Every row gives one point. To make a cloud, some directions were put in groups of two or more. Within a group, all points are equally far from the middle, so they leave a hole (a ring in 2 directions, a hollow ball in 3). The other directions are filled evenly. Then the cloud was stretched, turned, moved and blurred a little. How many holes are there, and how many directions does each take, smallest first?
In the rows, 128 means zero.

Cloud (22 x 3):
[[130  68  90]
 [ 99  59  71]
 [155 130 105]
 [ 99 113  78]
 [187 142 158]
 [ 89  47 110]
 [120 166 114]
 [140 124 162]
 [112  94  73]
 [138  48 150]
 [ 97 127 181]
 [108 117 140]
 [154 117 166]
 [123 126 182]
 [100  94 181]
 [127 138 120]
 [167 141 162]
 [ 98 126 165]
 [ 79 109  95]
 [180 128 161]
 [ 54 105 145]
 [122  69 100]]
Holes: 0

Cloud:
[[ 58 133  85 104]
 [177  98 125 119]
 [ 95 108 146  73]
 [ 63 133  79 107]
 [114 191 140  93]
 [113 167  77 121]
 [ 85 182 118 101]
 [ 55 111 149 106]
 [185 155 115 130]
 [ 89  93 175 101]
 [109  88 187 111]
 [148 172  87 122]
 [184 152 181 142]
 [ 59 147  93 104]
 [ 85 138  72 123]
 [ 63 154 144 116]
 [102 112 145  70]
 [157 155 121 158]
 [143 170 186 142]
 [ 68 167 109 104]
 [ 73 173 115 104]
 [ 83 116 174 151]
 [130 137 148 172]
 [145  95  96  97]
 [ 87 101 105  73]
 [178  99 128 121]
 [ 98 183  94 100]
 [111  78 108 147]]
Holes: 2 (2, 2)

Cloud:
[[ 62 132 161 100 142  74]
 [129  86 103  71 158 154]
 [179 120  62 124 131 170]
 [121 106  77  60 107 126]
 [113 173 142 179 110 100]
 [ 95 133  93  80 135  73]
 [130 157 156 183 172 134]
 [144  94 129 101 151  79]
 [ 89 105 167 155 101 132]
 [ 91 178  90 132 145 153]
 [108 155 123 200 109 117]
 [129 124 153  94 153 167]
 [147 141  85 155  61 152]
 [147 135  75 146 123 185]
 [ 99 126  97  84 200 102]
 [ 47 123 176 140 159  86]
 [ 61 172 125 154  87 158]
 [ 87 111 161 147 133 169]
 [157  83  93  71 131 135]
 [149 143  90 148 124 189]
 [ 95 165 154 121 160 160]
 [167 151  65 102  97 157]
 [141 150  61  71 149 130]
 [113 108 108  49 166 138]
 [113 139 173 189 161 138]
 [132 149 177  94 178 100]
 [165 128 178 155 182 134]
 [ 75 124 186 168 165 112]
 [ 34 149 164 124 133 142]
 [ 76 164  95 157  73 164]
 [177 126  53  96 113 160]
 [ 42  98 108  94 129 145]
 [ 74 176 154 134  95 124]
 [147  96  90 116 120  93]
 [ 67 146  59 132  87 157]
 [201 127  81 142 122 124]
 [122 155 115 191 101 109]
 [ 86 127  79  63 110 103]
 [153 148  79  94 176 102]
 [173 149 156 171 118 114]
 [120 121 132  66 202  92]
 [114 148 172  90 191 120]
 [ 51 170 154 140  98 136]
 [ 86 178 122 178 115 105]
 [184 149 143 170 114 120]
 [ 63 126 152  92 164 152]
 [160  95 152  97 132 142]
 [135 141  96 174  62 151]
 [ 91 104 150 113  91 135]
 [ 77  99 169 161 126 137]]
Holes: 3 (2, 2, 2)

Cloud, 76 rows:
[[127 210 111 123  69 108  99 130]
 [ 82 103 103 164 113  48 122 134]
 [ 82 182  72 164 170 130 121 140]
 [125 169 123  99 148 136  98  59]
 [ 99 120 112 100 136  63 159 134]
 [148 154 121 101 142 179  99  72]
 [170 106 114 128  86  58 121 144]
 [128 151 135 125  88  79 114 208]
 [154 198 133 129 117  90  79 192]
 [ 79  60 123 161 146 113 142 174]
 [121 209 178 154 139 127 155 100]
 [133 108 118 167 193 154 108 164]
 [164  78 134 144 129 176 101 129]
 [148 188 169 170 114  83  75 129]
 [201 112 109 138 134  94 117 182]
 [ 81 117 112 146  96 110  76 147]
 [141 168 126 160  79 104 142  81]
 [184 104 140 144  84  87 106 136]
 [112 147 145 139 205 137 126 137]
 [ 89 172 149  88 132 145  93 114]
 [115 208 123 146 160  87 153  94]
 [ 95 170 200 129 172 125  86 148]
 [ 85  85 134 175  99 134  94 136]
 [128 166 130  85 101  80 164 141]
 [ 86 217 166 122 114  90 105  80]
 [121 121 126 108 140  55 158 165]
 [155 199 194 136 125 158 136 101]
 [148 148 101 105 114  96 176 154]
 [186  98 146 119 117 121 140 173]
 [202 185 128 121 125 128  70 141]
 [100 185 204 105 100 107 138 121]
 [146  72  94 138 159 139 114 169]
 [ 61 200 132 148 131 175 127  77]
 [ 63 118  73 133 132  96 157 128]
 [170 138 175 163 155 113 126 101]
 [107 174 229 145 141 122 103 120]
 [ 78 184 147 110 123 128 130  49]
 [160 117 160 148 141 183  71 151]
 [174 122 107 157 143 147 167 147]
 [162 202 109 160  97 117 118  77]
 [123 198 160 108  81 129 112 155]
 [125 216 122 103 112 139 107 163]
 [119 133  87 176 150 130 112 207]
 [132 140 110  91 175 155 127 107]
 [143 240  84 114 122 144 146  91]
 [199 145 132 154 157 172 131 130]
 [ 78 153 175 151 175 184 132 128]
 [162 179 140 154 111  85 101  76]
 [ 95 181  66 153 143 150 167 145]
 [ 77 204 196 148 154 113 128 120]
 [ 96 208 187 153 149 100  87 114]
 [166 126 168 151 173 110 121 101]
 [ 98 218 134 161  97  71 122 109]
 [135 175 204 166 117 142 131 135]
 [155 172  82  99 148 177 152 100]
 [115 207 123 136 152 201 123  67]
 [ 93 137 129 180 114 164 156 166]
 [135 138 159 141  81 109  96 200]
 [ 81  97 141 111 130  81 166 144]
 [147  89 170 148 150  65  81 179]
 [119 204 191 139 108 102  96  82]
 [ 79 136  76 124 154  89 157 119]
 [115 130 163 103 130  51  94 185]
 [144 112  95 116 141 120  74 126]
 [ 62 169 133 124 128 178 152 131]
 [ 93 187 110 160  82  92 143 168]
 [111 120 136 149 109 148 149 197]
 [165 155  90 162 150 155 170 126]
 [149 226 135 143 110  80  86 106]
 [ 82  89 102 166 116 152 157 102]
 [140 153 111 135 172 112 100  74]
 [ 61 204 144 151 137 178 115 114]
 [153 161 118 115 138 111 185 136]
 [ 48 101 141 139 107 130 154 116]
 [163 197  65 150 140  98 148 130]
 [120  71 150 132 164  85 108 185]]
Holes: 2 (2, 6)

Cloud (88 x 9):
[[200 111 168 102 116 143 170 131 164]
 [148 119 170 152 164 157  92  99  96]
 [ 51 118  80 141 116 113 127  96 153]
 [ 78  69 141 117  79 176 175 106 164]
 [ 83 132 187 132 154 149  94  85 106]
 [144 105 127  68 144 113  68  78 128]
 [ 70 104 133 111 141 136 129 184  73]
 [171 123 183 129 101 139 174 154 135]
 [211 111  97 148 106 136 147  82 138]
 [134  89 127 119 116 179  53 120 152]
 [ 53 131 133  74 138 135  60 141 125]
 [ 70  81 181  81 123 193 159 102 163]
 [102 160 122  78 168 176 116  72 106]
 [ 80  74 153 168  98 125 158 108  71]
 [ 83 164 112 143 115 163 193 113 127]
 [ 64 123  81  83  77 125 104 142 108]
 [ 73 107 131 164 124 109 105  73 101]
 [150 130 146 150 103  83 173 159  72]
 [ 85  75  65 191  91 129 109 125 127]
 [ 25  85 141  94 131 157 169 113 115]
 [132  85 103  87 122  98  78 119 135]
 [ 43  87 113  83 139 119 130 157  71]
 [101 151 159 158 128 135 135  88 194]
 [ 86 107 169 158 124  84 184  83 127]
 [135 156 173  73 133  93 196 104 125]
 [ 94 131 115 159 121  99 155  58 115]
 [161 133  71  83 130 191 100 136  94]
 [141 106 157  66 176 169 176 116 140]
 [150 107 140 107 133  93 180  68 128]
 [ 96 135 125 125 101 154 149  61 198]
 [ 73 143 133 154  71  94 188 161 100]
 [ 58 138 178  86 172 137 191 124 139]
 [163 183 158 111 105 169 118 121 170]
 [ 50 113  85 129 128 108 105  87 136]
 [ 82  89 160 100 166 178 169 124 123]
 [ 87 157 159 154 132 129 140  93 184]
 [ 58 123 173 119  72 147 109 115 159]
 [128 134 172  55 137 111  85  61 129]
 [151 159 206  52 138 138 156 132 118]
 [113 112 146  81 190 104 141 140  57]
 [128 106 129 113 155  66 151 145 121]
 [ 70 138 156  56 119 155 138  52 153]
 [121 106  75  99 187 146 103 104  69]
 [ 91 112 145 102 207 154  79  71 138]
 [149 104 177  65 121 103 137  65 137]
 [119 118  64 104  95 141 167 119 160]
 [ 55 100 129 138 127 167 158 163  76]
 [102 127 136  96  76 180 131 169  81]
 [ 74  75 117 175  79  91 176 150  93]
 [148 143 137 133 172  99 166  68 113]
 [120 159  80 111  67 109 114 110 117]
 [115  92 144  88  83 151 196 100 187]
 [ 65 130 193 119 171 139 104  75 110]
 [101 171 150  60 201 121  84  93 112]
 [ 91 159 147 112 100 115 157 176 129]
 [111  94 109 162 150  86 165 149 107]
 [116 123 123 112 185 104 127 107  16]
 [121 102 168 146 178 101 153 140 117]
 [162 117 135  56 171 143 150 138 112]
 [ 82  95 120 135  87 180  84 120 166]
 [114  58 126 137 119 167  83 143 133]
 [141  97  60  91 107 168  91 105 103]
 [ 96  87  86 128 131 190  97  90 133]
 [126 123 104 173 160 141 114 129 141]
 [116  93  96 127 128  71 136  90  64]
 [ 86  69 188 107 169 124 104 142 112]
 [164 182 120 100 114 145 150  79 151]
 [155 143 110 104 113 149 111 177 144]
 [128 144 186  73 159 125  50  98 113]
 [111 145 146  93 139 201 159 117 186]
 [125 148 124 107 191  84  95 114 143]
 [131 132 186 101  91 123  88  81 142]
 [183  95 118 119 107 138 114  63 148]
 [130 151 183  98 138 177  63 108 148]
 [127 185 113 102 125 105 155  85 119]
 [105 109 150 124  44 155 155 136 192]
 [ 43 140 195  49 136 112 120 115 102]
 [164 133  61 108  97 128 144 162 123]
 [196 130 190 115 108 129 169 131 140]
 [158  88 124 137 147 153 148 107 205]
 [ 70 113 119 131 120  88  73 112 161]
 [201 108 137 162 117 133 106 121 177]
 [108  52 146 124 162 136 111  65 160]
 [100 142 192 144  75 125 132  96 189]
 [112 111 130 134 123 140 126  38 153]
 [134 104 208  73 151 175 148  60 130]
 [ 86  69 131 116 151 190  90 121 164]
 [131 126 111 127 175 187 103  93 129]]
Holes: 3 (2, 3, 3)

Cloud, 98 rows:
[[153 157 176 128  92 211 156 144  95]
 [132  60 110 161 120 126 105 138 134]
 [ 96 152 129 103 146 152  92 136 103]
 [ 98 174 140 140 124 154 207 138 105]
 [ 80 164  79  81 153 105 202 162 111]
 [ 90 121 103 138 120  83 189 173 124]
 [146 183 130  88 151 112 132 109  46]
 [110 147 166 153 117 118 198  93  82]
 [173  73 153 132 147 149  69 169 123]
 [ 56  90  95 112 131 103 183 156 102]
 [155 168 138  99 144 133 184  65  63]
 [115 179 175 131  65 191 141 122 109]
 [124 138 124 114 153 196 165  84 117]
 [ 76 116 127 125 135 107 202 168  39]
 [139 124 141 110 112 172  70 194 141]
 [107 133 202 121 102  99 133  86  79]
 [155  99 129  75 135 119  75 128 124]
 [ 89 209 110  61 125 127 117 104 114]
 [ 66  79 154  96  90 123  88 120 121]
 [ 88  64 150 140 117 108  85 154 101]
 [ 63  94 165 108  81 119 103  97  92]
 [119 149  98  88 138 117 104  34 137]
 [119 160 177  81 152 130 159 124  97]
 [ 93 164 138  82 136 123 116 140 155]
 [ 92  93 141  93 118 105 170 134 120]
 [122 160 104 107 155 174 116 165 125]
 [ 79 159 121  79 149 134  96 114 104]
 [123  33 158 145 173 142 185 170  99]
 [176  75 174 119 165 157  79 108  98]
 [160 121  87 126 147 180 125 152 191]
 [130  72 133  97 177 133 130  67 130]
 [157 110  99 124 128 162 171 122  91]
 [169 101 126 162 128 143 163 138  57]
 [115  72 136 165 100 113  88 155 123]
 [ 78  70 140 135 115 165 127 139 178]
 [179  90 130 130 127 110 147 117 133]
 [110 138 144  58 143 161 163 134 114]
 [102 145 177 116  81  66  99 107  57]
 [124 147 101  76 205 113 120  96 114]
 [105 114 116 146 159 129 190 222 119]
 [146 114 152 112  71 118 120  39 106]
 [ 89 128 121 122 144  51 154 109  52]
 [ 87 117 201 112 100 108 101 114  30]
 [ 86 107 163 126 102 101  87 122  55]
 [133 120 124 152 121 174 226 161 124]
 [ 83 104  73 114 124 139 148 174 135]
 [139 171 123  74 164 158 192  83 119]
 [171  45 143 143 155 163 128 142 131]
 [148  86 155 103 178 178 168 151  99]
 [123 104  84 168 104 140 220  90 162]
 [116 157 161  83  58 138 164 131  80]
 [ 67  80 121 132  83 149 171 123 116]
 [163  59 171 154  93 172 151 153  98]
 [113 168 101 108 151  82 171 112  54]
 [157 131 174 130 151 194 172 148  77]
 [139  99 173 123 108 151  87 221  94]
 [ 75 141 134 121 149 175 179 120 103]
 [113 108 214 113  82 128 112  83  33]
 [158 171 107  92 186 116 175 114  56]
 [157  49 137 174 150 119 108 130 127]
 [116 145 168 124 118 179 178 175  56]
 [ 90 105 182  87 133 153  98 123 101]
 [ 85  99 148 129 118  80 194  79  85]
 [100 142  82 121 143  68 171  90  87]
 [116 199 179  83  89 110 133 137  29]
 [115  79 171 134 128  98 170 158 119]
 [155  92 125 149  71 141  72 101 181]
 [105  98 142  88 140 103 135 187  76]
 [117 194 122  49 133 137 105 139 113]
 [149 152 114 122 174 120 152  61 137]
 [155 156 157  57 138 177 125  78 113]
 [186 175 129 114 109 131 140 151  97]
 [144  85  96 152 161 106 145 166 161]
 [113 118 159 123  68 128 154 163 130]
 [105 112 125 140  73 148  42 106 172]
 [108  99 142  86 137 136 100 190 103]
 [143 137 123 135 122  82 135  64  95]
 [ 90 160 167 148  32 172 131 113 107]
 [ 86 209 100  98 105 123 117  91 149]
 [111  93 147  71 125 156 144 129 129]
 [ 78  84  95 106 158  61 149 137 115]
 [170 160 110 115 147 137 143 167 136]
 [173  98 150 138 123 132  76 102 163]
 [ 67 174 106 109 106 163 145 138  97]
 [186 104 151 100 141 171 157 143  70]
 [181  44 186 156 104 164 111 141 112]
 [155 112  84 121 165 183 194 139 119]
 [ 74 187 135  73 140 113 140 105 106]
 [ 55  68 138 155 107 133 143 119 131]
 [ 85  89 116 147  82 146 178 139 183]
 [100 155 180 106  86 139 145 146  18]
 [146 130 140 105 104 111  52  80 161]
 [135  97 169  83 121 172 148 155  92]
 [121  83 164  87 200 135 165 126  93]
 [101 112 146  92  82 118 164 128 115]
 [ 91 195  94 111 137 128 133 113 158]
 [135 119 126 121 122 169 101  53 118]
 [158 183 142 112 125 106 113  80  83]]
Holes: 3 (2, 2, 3)

Cloud (95 x 9):
[[114  97 156 130  90 130 161 142 139]
 [186 103 147  95 134 148 164 169  85]
 [133 169 186  78 139 129  86  81 145]
 [154 137  79 119 149 132 152 203 108]
 [147 147 130  61 112 161  71 180  88]
 [103 130 101 165 129 185 137 156 141]
 [112 180 152 155 147 201 171 124 134]
 [118 122 205 149 135 202 143 135 114]
 [169 111 115  54 150 112 178 148 137]
 [ 99 186 204 122 167 150 112 113 100]
 [131 168 106 132 183 148 186 157  93]
 [163 140 173  35 188 145 129 140 135]
 [119 146 106  85 113 100 117  63 130]
 [118 111  71  83 118 132 126  78 184]
 [177 141 165  66 182 168  92 125 130]
 [155 191 140  67 158 175 139 124 107]
 [188 125  92  56 154 165  88 115 120]
 [150 159 134  86 183 172  70  98 172]
 [110 170  86  62 111 191 146 186 113]
 [115 132 221  92 187 184 148  73 181]
 [113 136 205  72 137 120 149  69 139]
 [166 120  40  80 116  94  76 151 118]
 [122 113 183 102 125 124 198 106 100]
 [138 134  94 114 173 150 178 131  81]
 [129 114 146  32  89 139 132 120 133]
 [161 164 199 153 170 158 158 182 104]
 [ 74 104 109 108 155 162 137 146 143]
 [140 134 141  90 107 190 131  86 147]
 [190 114  66  97 106 105 100 164 102]
 [135 175 215 102 200 161 161 119  89]
 [144 118  92 123 180 135  91 114 110]
 [ 63 167 167 122 180 147 137  91 162]
 [ 99  98 131 105 191 186 133  91 130]
 [129 146  93  68  90 118 157 201 124]
 [165  98 119 123 172  95 105 119 165]
 [120 114 189  97 129 160 110 125 169]
 [127 108 164 126 149 115  91 167 139]
 [119 187 159 115 192 162 155  77 121]
 [ 97 108 111  78 178 174 123 120 180]
 [136 157 156  86 109 104  90 133 179]
 [205 100 152 105 187 116 137 108 126]
 [122 149 143 135 115 214 133 127 131]
 [111 165 135  98 175  95 131 147 139]
 [153 164  79 132 149 113 120 119 120]
 [115 115 171 102 117  93 129  66 151]
 [153 112 182  59 164 202 139  92 183]
 [152 112  73  37 159 171 108 101 140]
 [121 114 137 115 223 173 171 156 124]
 [124 124 106 153 116 143 194 106 127]
 [149 126 172  66 161 124 131 160 108]
 [110 105 147 145 208 124 131 101 183]
 [166  95 115  99 114 148 198 139  92]
 [127  93  67  49  63 105 107 112 147]
 [ 95 129 137  79  98 121 158 151 158]
 [ 70 145 143 153 126 196 123 138 126]
 [146 100 174 121 170  87  92 116 136]
 [154 117 220 105 184 131 151  68 189]
 [101 125  80  70 103  93 127  87 137]
 [ 87 135 119  64 151 189 137 127 115]
 [178 121  97 126 115 109 104  94 168]
 [141 163 106  22 177 137 148 148 171]
 [148 141  90  59  96 205 115 172  93]
 [147 140  80 105 142 151  58  95 168]
 [123 113 163  57 102 178 122 118 151]
 [154 136 106 110 135 158 207 109  87]
 [ 91 100 176 136 103 159 167 179 120]
 [154 128 172 126 178 169  94  84 125]
 [144  90 144  70  91 137 110 100 167]
 [111 171 106  43 160 111 112 153 154]
 [192 117  42 105 151 152 116 153 142]
 [103 171 107  64 137 138 118 194 116]
 [210 112 154  95 149 156 121 149 127]
 [158 108 162 157 157 104 146  93 154]
 [156 119  72  82 191 112 103 118 146]
 [117 138 127 135 172 132 101 184 130]
 [122 160 178  99 151 176 100  83 165]
 [200 167  97 143 168 182 133 121 132]
 [133 107 188  98 130 181 191 137  78]
 [152 136  89  91 110  93 158 155 105]
 [ 72 143 147 160  98 138 158 173 137]
 [212 131  70 108 110 102 104 173 140]
 [172 125 138 152 182 140 159 185 134]
 [120 100 116 126 153 142  84 119  72]
 [185  91 140  61 146 127  74 111 145]
 [181 106 124  60  97 167 140 194 120]
 [160 134  88 124 173 118 122 168 138]
 [143 101 183 131 101 179 162 132 120]
 [140 177 102  56 156 150 143 183 139]
 [142  98 175 137 144 134  92 135  75]
 [115 107 107  59 117 125  86 199 140]
 [ 97 163 232 108 169 113 130 100 107]
 [167 147 118  42 118 206 131 190 115]
 [110 133 171  38 133 178 150 133 129]
 [177 157 145 148 144 137 176 159 168]
 [153 143 107 107 166  94  99 133 184]]
Holes: 2 (3, 3)

Cloud (99 x 9):
[[116  61 136  93 133 155 166 124 123]
 [137 174 182  96  97 130 165 106 147]
 [171 143  81 177  89 106 164 120 154]
 [113 185 107 116 121 112  51 119 148]
 [ 82 137 129 157 106 176 138  94 155]
 [125 149 139 127  65 148 192 136 109]
 [214 131 108 120 188  81 136 154 140]
 [ 42 148 157  96 121  98  72 100 180]
 [151 118 132  75 105 138 200 122  86]
 [144  97  55 106 128 126 198 168 115]
 [ 81 149 124 124 125  71  88  76 112]
 [101 140 176 119 210 100 141 111 161]
 [101 152 109 129 105 149  78 128 125]
 [152 103  52  91 158 116 157 151 169]
 [144 128 172  52 199 127 149 156 149]
 [172 182 147  77 163 129 114  77 110]
 [150 124 179  86 176 102 117  68 159]
 [114 175 116 123  46 132 149 145 139]
 [118  97  63  92 119 141 143 130 103]
 [110  97 104 132 135 110 213 115  92]
 [ 68  93 111  78 149 102 142 148 116]
 [176 129 189 112 122 100 155  90  73]
 [135  78  78 158 185  92 152 151 164]
 [151 186 159 102 173 109  92  77 187]
 [117 109  61 130 192 100 138 124 153]
 [183 122 142  93  79  73 138 155 146]
 [143 121 150 117 148  77  65 111 202]
 [148 190 186  66 119 103  83 131 137]
 [ 72 109 104 131  65 119 181 123 115]
 [108 123 143 116 123  31 127 104 151]
 [186 156 114  92 161 105 148 181 157]
 [117  89 171  71 131  95  97 131 155]
 [128 108 119 113 109  90  85 165 201]
 [170 102 112 120  68 151 177 131 130]
 [ 71 119 105 116  54  88 102 144 184]
 [ 71 146  90  96 105 124 149  80 135]
 [201 160 146 185 160 106 154 124 122]
 [110 126 182 124 144  47  73 107 170]
 [178 156 106 154 163 103 136 115 184]
 [189 164 108 110 106 126 128 100  78]
 [189 130 194 137 211 107 149  87 109]
 [ 63 158 140 116 146 111  86 114 125]
 [117 138 146  99  72 105  69  92 178]
 [201  96 130 130 129  86 157 185 121]
 [120 158 156  83 162  63 113 132 197]
 [ 85 157 171 102  69 128 118 105 183]
 [101 199 157 137 151 141  96  89 178]
 [156 158 199 143 182  73 139 116 142]
 [191 162 142 178 147 135 158 123  84]
 [ 63 135 171  75 108 165 113 101 140]
 [130 116 176  71 187 103 135  98 186]
 [157 108  66 104 196  94 139 151 170]
 [ 80 153 115  76 104 146  68 125 156]
 [139 109 121 101  70 122  94 116 159]
 [126 166 145 102 106 136 171  64 124]
 [ 98 152 130 131 126  99 167  68 139]
 [110 163 144 159 136  94  91  36 118]
 [ 86 136  76 105  68 122  75 121 156]
 [128 175 153 105 121  92  73 133 107]
 [142 134 145 173  95  90 103 110  86]
 [ 65 171 172  84 119  98  95 121 155]
 [ 53  71 110 139 140  91 151 104 140]
 [ 96 116 139 125 110  38 141 134 143]
 [121 164 125 176  68 161 128 107 153]
 [ 76  88 120  82 116 100 141 180 155]
 [138 150 216  89 176 136 109  66 104]
 [134  77 146 111 198 112 179 105 169]
 [150 158 162 170 110 156 112 127 114]
 [167  93  64 129  69 120 176 147 129]
 [177 112  74 107 134 134 139 176 125]
 [173 165 139 104 153 158 171 111  65]
 [126 131 212  89 143 171 127 100 133]
 [116 107 151 124  92 149 132 162 136]
 [129  98 168 169 179 117 129  68 147]
 [163 101 140  95 232 114 173 153 137]
 [102 117 140  81 164 119  60 108 176]
 [165 144  68 118 153 127 157  99 125]
 [194 125 159 100 158 142 136  78 122]
 [129 178 161 141 104 109 107  56  71]
 [159 135 194  84  96 128 126 108  91]
 [158 183 168 153 175 141 151  95  86]
 [ 73  95 113 122 203  79 136 118 166]
 [113 136  98  85 122 160 115  71 132]
 [141 211 168 161  96 127 116  98  93]
 [ 92  78 162 107 167 152 179  97 120]
 [203 170 214 116 143 111 103 107 131]
 [143 158 102 136 117  67  68  95 125]
 [112 139  55 138 116  85 103 141 197]
 [152 106 140 169 182  59 146  90 110]
 [ 94  82 183 114 204 103 140 101 138]
 [109  69  66 161 123  97 175 156 160]
 [188 175 121 124 134 117 106  74  96]
 [106 162 123 131 127 126 163  67 156]
 [131 107 103 103 118  69 183 187 137]
 [182 129  64 148  70  95 148 160 137]
 [109 120  86 102  47 115 147 175 154]
 [119 115 190 169 129 114 145 117  99]
 [143 174  77 105  86 138  92 138 130]
 [177 119  82 135 101  44 130 166 156]]
Holes: 1 (9)

Cloud (88 x 9):
[[166 108 120  94 118 154 116  76  77]
 [126 167 168 122 196 147 142 149 124]
 [100  69 135 135 157 136 120 102  87]
 [ 71 123 158 169 143 111  60 158  81]
 [137 152 136 118  99 127  88 141  64]
 [ 92  93 160 100 110 110 163 167  94]
 [ 84 125 146 114 121 116 154 169  76]
 [173 108  96 140 138 105 164 161  88]
 [114  93 129 110  98  86 121  55  91]
 [100 145 179 124 120 139 105  82  94]
 [147 159 109 158  93 203 103 161  95]
 [146 146 134 178 180 139  59 106 126]
 [119 115 132  91 108 131 216 148 112]
 [134 126 217 205  87 156  95 160  87]
 [116 137  94 159 115 101  60 116 120]
 [114  66 144  41  95 115 136 130 114]
 [188 161 127 136 159 146 144 107 120]
 [169 122 154 155 128 196 152 143 143]
 [118 159 112  93 118 159 101 107  70]
 [198 137  97 111 142 129 174 162 164]
 [143 105 151 122  80  85 125  67 153]
 [186 128 106 114 141 140 150  76 134]
 [203 126 128 116 108 168 176 129 142]
 [184 108 121 167 127 168 183 112 124]
 [136 175  86 138 130 109  55  83 155]
 [183 120 195 119  67 180 132 154  65]
 [ 87  94 115 126 157  96 121 160 113]
 [160 108 111 133 165  69 118 184 143]
 [129 173 124  95 190  88  65 119 105]
 [112 126 147 167 100 186  52 126  82]
 [163 111 107 178 128 144 189 115 128]
 [137 120 196  84 148 151 147 194 102]
 [142 155 171  95  72 120 135 141 136]
 [129 168 177 191 170 128  76 147 152]
 [115 153 185 176 139 193 121 137 117]
 [172  93 174  55  96  91 165 128 171]
 [114  79 184 112 138 163 100 155  67]
 [174 179 129 137 127 161 129 103 128]
 [134 112 156  62 149 129 174 166 192]
 [ 96 134 141 128 113 180  50 118 121]
 [158 125 114  69 160  95 169  94 163]
 [171 101 123 136 100 176  87  75  88]
 [124  69 211 130 129 157 168 128 118]
 [148 122 161 102 184 115 198 163 104]
 [176 154 174 126  66 179 133 139 108]
 [140 166  90 163 106 162  93  64  86]
 [184 131  89 149 140 176 171 100 155]
 [142 168  86 132 143 155  52 144 142]
 [154 174  90 113 123 141  67  84 133]
 [170  88 144 119 144  84  79 163 123]
 [ 84 153 176 148 150 119 134 194  86]
 [134 141 120 182 101 139 151 122 147]
 [158 122 219 197 111 176 102 173  76]
 [128 135 160 117 106 110  52 107  66]
 [176 165 153 166 195 120 108 181 160]
 [179  87 185  88 110 115 131 165  74]
 [110 152 211 117 121 156 131 162 111]
 [179 139 190 182 125 161 112 130  99]
 [104 141 202  67 118 128  74 196 141]
 [112 151  87 189 118 155  73  84  99]
 [ 91  98 148  57  88  90 121 145 119]
 [106 133 138 194 135 111 103  97 151]
 [117 148 186 171 208 122  70 137 139]
 [123 137 229 122 139 158 130 174 102]
 [136  84 163 148 104  98 116  97 187]
 [134  85 148 152 109 108 119  86 180]
 [100 122 209 145 103 132  56 189 123]
 [149  96 145 137 118  73 140  71 125]
 [182 107 197 122 100 141 108 166  57]
 [124 116 153  74 138 166 117 158  81]
 [136 128 187 161 201 143 147 186 114]
 [146  69 148 105  45 123 160 124  64]
 [144 143  87 140 112 123 196  77 116]
 [ 87 126 172  94  84 126 107  69 135]
 [121  52 164 150 103 106  96 148 100]
 [108  76 123  81 128 151 114  93 146]
 [179 153  60 133 148 177 117  77 130]
 [165 139 161 102  62 156  85 152  97]
 [100 143 149  92 111  89  83  73 133]
 [106  88 204 127 139 158  68 155  61]
 [147 106 230 178 136 173 116 171  99]
 [161  85 134 143  91 189  82  98  83]
 [189 149 127 137 159 140 137 100 122]
 [ 65 121 153 105 114 115  75  87 132]
 [145 155  79 147 117 105 141  83 176]
 [121  58 162 159 101  87  86 143  95]
 [128 112 162 169  72 123  60 121  51]
 [163  99 107 171 147 140 139  75 122]]
Holes: 3 (2, 2, 2)
